Each row is a point. Examples show where two turns around zero, p and q, send a point. Write where each new point lands after one turn and then the other. Backwards means that the second turn is done in reverse. Each puzzle has new turns, and all numbers are rounded.

Turn p:
[-26  36] => [-24  38]
[34 17] => [35 15]
[-25  -7] => [-25  -5]
[13 11] => [14 10]
[  3 -56] => [  0 -56]
Turn q:
[33 13] => [35  5]
[-2 42] => [ 8 41]
[-37 -17] => [-40  -8]
[  6 -38] => [ -3 -38]
Where do these land?
p, then q: [ 24 -30] => [ 14 -36]
p, then q backwards: [ 21 -36] => [ 27 -32]
p, then q: [-29  44] => [-14  51]
p, then q: [15  4] => [16 -1]
q, then p: [-31  18] => [-24  27]

Turn p:
[53 10 40] => [53 33 26]
[-29  15 -19] => [-35   2 -15]
[-26 -34  33] => [-10 -30  44]
[ 11  19 -32] => [  0  13 -37]
[-11 -42 -17] => [  0 -46  -6]
[ 0 32 -5] => [-10  29 -11]
Turn q:
[-18 -18  27] => [-10  -3  35]
[ 23 -34 -37] => [ -1 -48 -27]
[-19  30 -20] => [-17  28 -24]
[12 -9 17] => [15 -8 15]
[-29  63  17] => [-5 71  0]
[ 30 -32  -4] => [ 18 -40   0]
Where do these land?
q, then p: [-29  -1  10] => [-22  10  19]
q, then p backwards: [18  6 20] => [23 -5 15]
q, then p backwards: [ 29 -48 -40] => [-11 -55 -40]
p, then q backwards: [ 17 -10  43] => [10 -4 46]
p, then q backwards: [-11  26  17] => [-27  14  13]
p, then q: [-25  27 -50] => [-51   7 -35]

Turn p:
[ -1   2 -11  32  18   2] => [ -4  16 -12  32   4   2]
[ 25 -16 -17   2 -21  37] => [  8 -16 -12   1 -22  45]
[-14 -51  60  -7 -26  28] => [-50 -56  42  -6 -14  16]
[-48  19  76 -16  62  -5] => [-52  13  52  -6  77 -30]
[ 17  13  -6 -12  -1 -43] => [ 36  -1  -2  -6   3 -34]
[  0  -2 -22  -6  10 -30] => [ 14   1 -24  -1   4 -27]
[-21 -19 -24  -4 -28  32] => [-26  -2 -21 -18 -33  26]
[ 16  26 -28  19 -31   0] => [ 30  26  -5   5 -36  10]
[ 24  27 -29  -9  17 -20] => [ 43  19 -21  -3  16  -9]
Turn q:
[ 25 -19  43 -28  12  -8] => [ 21   0  48 -17  24 -16]
[ 13  27 -41 -22 -18  -6] => [ 22   6 -40 -24 -24 -10]
[ 29 -38  15   9  11 -16] => [ 23 -17  29  26  14 -20]
[-12 -11  -4 -15 -11 -28] => [-11 -15  -2 -11  -4 -30]
[-29  55  28  39 -40  50] => [-45  62   6   4 -41  52]
[ -1 -34 -31  -9   0  27] => [ 15 -44  -6   0 -14  23]
[-25  20 -11  26  47 -20] => [-24   9 -36  21  46   1]
Where do these land?
q, then p: [ 15  11  12 -35 -16  51] => [ 11 -17  28 -39   4  42]
p, then q: [-30  10  13  10  -9   6] => [-30  16   2 -14  -1  -2]
q, then p: [ -3  35 -23 -26  12  13] => [ 18   8 -29 -32  11  21]
p, then q: [ 44  -3 -16 -18 -13 -25] => [ 50 -12  11  10 -11 -18]
q, then p: [ -2 -29 -16  23 -15  31] => [-19 -15   5  18 -34  27]
p, then q backwards: [-38 -41  23  40  42  -8] => [-47 -19   9  51  13 -41]
p, then q: [-15   4  26  53  27 -16] => [-38  30  -5  43  19  -8]
p, then q: [ 29  15 -19 -47 -28 -52] => [ 61  -8  11 -22  -7 -52]

Turn p:
[-24   3  -6  14  35   7  25  21 -24] => [-28  29   6  13   9  21  35  -9  -9]
[ -1  -7 -13   3  16  36  43 -18 -21] => [ 16  20   3   5  -2  49  25 -22  16]
[-27 -25  -3   0  -4 -16 -16 -47  72] => [ -3 -31 -14 -40  13 -39 -25 -58  30]
[ 32  56   7 -29  -1 -24 -41 -17   7] => [ 27  19  12 -14  -2 -28 -60  19 -38]
[-34   0  13  -7  -2  21  -1  -7   7] => [-19 -18   3 -10  -8  18  -3 -25 -10]
[ 38   7  11   6  -6  38 -32  43  22] => [-14 -21  -9  19  33  21 -42  46   6]
[-16  -8 -11  19  -3 -18  -9 -23 -25] => [ 12   2 -10  21 -15 -20  18 -24 -12]
[  8  -6  -9  32 -30   8  37  25  -9] => [-13   7 -15  23 -26  16  18  23  39]
[ 41  -3  35 -12   8  -5  25   3 -23] => [24  7 50  8 -1 10  9 29 10]
[-16 -17 -24 -26 -12 -49 -30  20  -6] => [ -1 -13 -25 -24  -1 -48  25  21 -30]
Turn q:
[ -4 -23 -29   9  14 -17  -3 -11  33] => [-18  -6 -22   2   5  -5  17  -8  44]
[-23  18  13  27  -9 -13  -4  -5  29] => [-30  20   9  33  -6 -18   4   0   5]
[ -7 -28  19  23  16   5  -3 -16   9] => [-23 -13  26  -2   3  -2  -4 -23  20]
[ 48 -24   0  26 -13   4  10  38 -26] => [ 28 -39  32 -24 -12 -13  14  39   3]
[-20  56  67 -36   1   3 -11   8  -1] => [ 16  64  26  21  24  -4 -30 -14 -49]
[ 16  16 -11  28 -24  52  -8 -19  23] => [ -6  -3  18  36 -35  48   2  16  14]
[-11   4  -4 -20  10  24   2  19  22] => [ -3  28   1 -10  14  26  18   4   1]
[  5 -24 -74 -10  27 -45 -76   5  -7] => [-12 -33 -73 -13  51  -7 -35  40  52]
[-25  16   0 -13   8   0  25 -16 -29] => [ -3  -5 -17  -1  -1   1   2 -27 -42]
[ -4 -24  13 -15 -35  -3  36 -15 -20] => [ 10  -1   1 -31 -46 -13  -1 -23 -17]
[-17 -12 -30  -4   4   4  11   6 -10] => [-14 -12 -24 -19   0   9  16   2  -6]
[ 42  26  36 -17   1 -14  21   5 -23] => [ 59   1  21   8   3 -21  -4  -8 -27]
Where do these land?
q, then p: [  9 -13  -9  43  20   2  30 -28 -58] => [ 33 -48   6  14   1  -8  58 -18  16]
q, then p backwards: [-32   5 -12  10   2 -18 -17  15  11] => [ -7   6 -12  16   9 -12  -7  36  14]
p, then q: [ 22 -20 -18 -31  17  15  11 -11 -12] => [41 -8 11 -4 12 24 19 -8  1]
p, then q: [ 12 -31  -8 -17 -14  11  11 -31   6] => [ 32  -1   3  -9 -12  15   8 -12  35]
q, then p: [-27  36  22 -29   5 -20  -6 -19   4] => [ 14  36  -9  27  -7 -15 -18 -20 -29]
p, then q backwards: [  8  23   7  24 -17 -40   6  27  -2] => [-13   8   6  25 -40 -25 -11  15  20]
p, then q backwards: [  1  21  20 -27  20  27  52  12  46] => [-15 -54  17 -16   5  47 -34  14  21]
q, then p: [  0 -18  23  18 -10 -13 -55  50  31] => [-67   2  24 -22  21 -24 -23  22 -20]
q, then p: [ 13   9 -31 -20  -2  35 -41 -43  15] => [ -2 -17 -48  18  29  31 -39 -13   9]
p, then q backwards: [ -3 -12   4  31 -20   1   9  31 -41] => [  1  31 -28  39 -15   9  14   1  22]
